Each wall is flat, endless, passes through zero and stands at right angles to its row. A trip goes straight from one point to another. List the walls that it crosses, first one first.

Walls:
(1): [30 33]
(2): [-18  56]
(3): [-47 -47]
(4): [-10 -50]
(5): [ 29 -30]
(6): [14 46]
(7): [ 44 -28]
(8): [ 9 47]
Trips:
[-48 -54] to [ -5 -22] -> 7
[  5 -21] to [-31   2] -> 7, 5, 2
[-4 27] to [12 70] -> none

Walls:
(1): [ 36  55 -45 -20  17   8  -3  16  27   4  10 -31]
(2): [  1  42  -2  60 -49 -74  46 -33  36 -27  20   5]
(3): [-11  45 -63  -4 -13   1 -28 -12  -6  57  25 -28]
(4): [ 32 -46  14 -29 -27 -68 -35 -55  -7  10  33  23]
(5): [-45 -45  -7  -9 -15   1  56  51  71  22  27  -7]
(6): [  6 -21  20   7 -34 -16   4  14  46  35 -57 -68]
(7): [  7 -12 -23 -15  -1  15 -26  44 -22  82 -12 -28]
(8): [-27 -39 -39  33  -3 -39  -6   1  30  17 -69 -24]
(9): [ 77  15 -18 -19 -59  -3  73  26 -63  12  46 -29]
(10): [ 14 -59 -23  93  29 -31  -5   1  13  -5  -1   5]
(11): [ 26 -24  53  -1  -6  55 -35 -30  20 -77  -9  46]
Trips:
[ 35  -8  49 -38 -55 -86  38  15  31 -17 -14 -55] to [-72  -8  23 -21  12 -22  -4 -40   8   9 -17  10] -> 1, 9
[-18  46 -38  43  23  21  19   3  54  51  -7  48] to [-26  21  -2 -32  15 -69  14  16  63  37   4 -11] -> 6, 10, 4
[ -7  74  82 -15 -18  45 -18 -60  42 -15 -35  -8] to [ -1  47  34  37  68  59   2  53  -4 -22 -21  16] -> 2, 6, 10

Walls:
(1): [ 12  17   5  50 -27 -35 -14  22  10  41  38 -48  36  -5  23   0 -37 -10
 -34 -13   2  65  10 -15  46  38  20  49 -10  28   8  30  44 -16  19  34
  -3 -28 -44  25  -9  49  35  37  17 -83  23 -35]
(2): [ 40  19  40  26  19  -6  10   3 -18  -8  33  19  -2 -37 -13 -45 -62 -15
  18  16   5  22   5  28 -19 -43  -9 -10 -47  10  63  69  18 -19 -27  11
  -9  49   3 -32  34 -70 -24 -52  19 -29  45  24]
(3): [  5  -7   8  24  -4  14 -58 -14 -44 -62 -32  19  -8  -2  33 -16   2 -43
  51 -30  18  54  -5 -25 -22  48 -24 -13 -13  57 -79  43  11 -70  33   5
  26 -16  33  -5  44 -19 -14  26  19  12 -29   0]
(4): [-31 -29  46  27  54  -8 -27  12  19   5  16   8  -9  56  29  -7  24 -30
  -7   6 -45  -1  34 -22 -30 -14 -10  23   5 -49  61  19  -6  10  -7   4
  -1 -24 -15  10 -12  71  40  24  -4   4 -34  22]
(5): [  7 -40 -10  21 -10   9 -21  22  21  64 -21   9  25   9 -54  14  22 -11
 -50  23 -13 -34  36  14  63  16  16  42  -3  22 -27  63  28 -52 -31  13
 -62 -24 -10  31  10 -63  28  -5   9 -32  38  -9]
(6): [ 82 -39   6  64  82  87   5  -4  10  30 -58 -34 -58  16 -23   2  -6   5
  45   1  -1  34   5 -53  15  31  65 -46  21  44  53 -64 -32  -8  80  33
 -14 -16  29 -31  10 -24 -32 -37  19   2  14 -53]
(7): [  4 -35  18 -19 -37  27 -21 -21  54   0 -44   4 -95   8  30 -31  17 -14
   8   1 -36 -31 -23 -24 -21  -9  10 -10  46   5 -40   9  47   7   1 -12
 -93  24  32 -20  15  27 -28 -42  48   2  -1  -4]
Trips:
[ -3 -24   9  15  -2  53 -41  -8 -36  60 -65  26 -13  15 -29  -2  24 -12
   1 -29  50  -1  38  -5  35 -52  22  24 -31  45  32  47  19  61  -6  -5
 -57  -6  30  65   2 -78   6 -27 -17  39 -32  17] to [-43  47  -3  50  10  -1  34 -22  -7  35 -27   5 -15  29  -6  25 -26 -19
  49   5  -2  31  -3  14 -23  49 -36  38 -27 -20  47  13  37  -4 -10  51
  60  12 -12  29  35 -23 -28  10  74   6 -13  13] -> 4, 7, 1, 5
[-73 -16  -4  19 -19  12  12 -44  16  36  13  -9  -2  28  38  -2   1 -33
  12  -7 -50 -31 -31  14 -22  56 -65  -3 -41  72   7  30  66   1 -32  14
 -22   6  63  43 -70  35 -13  -9  29 -61 -19   6] to [  6 -46 -14   2 -47  -9  -5   5   7 -32   9  14 -30  -9  20  -5   1  34
   6  39   8  12  10 -18  -5 -13  42 -24  24  15  17 -53  40  16  16 -24
   3 -30 -26  -7  -7 -76  30  16  -8 -16   3 -18] -> 4, 6, 3, 1
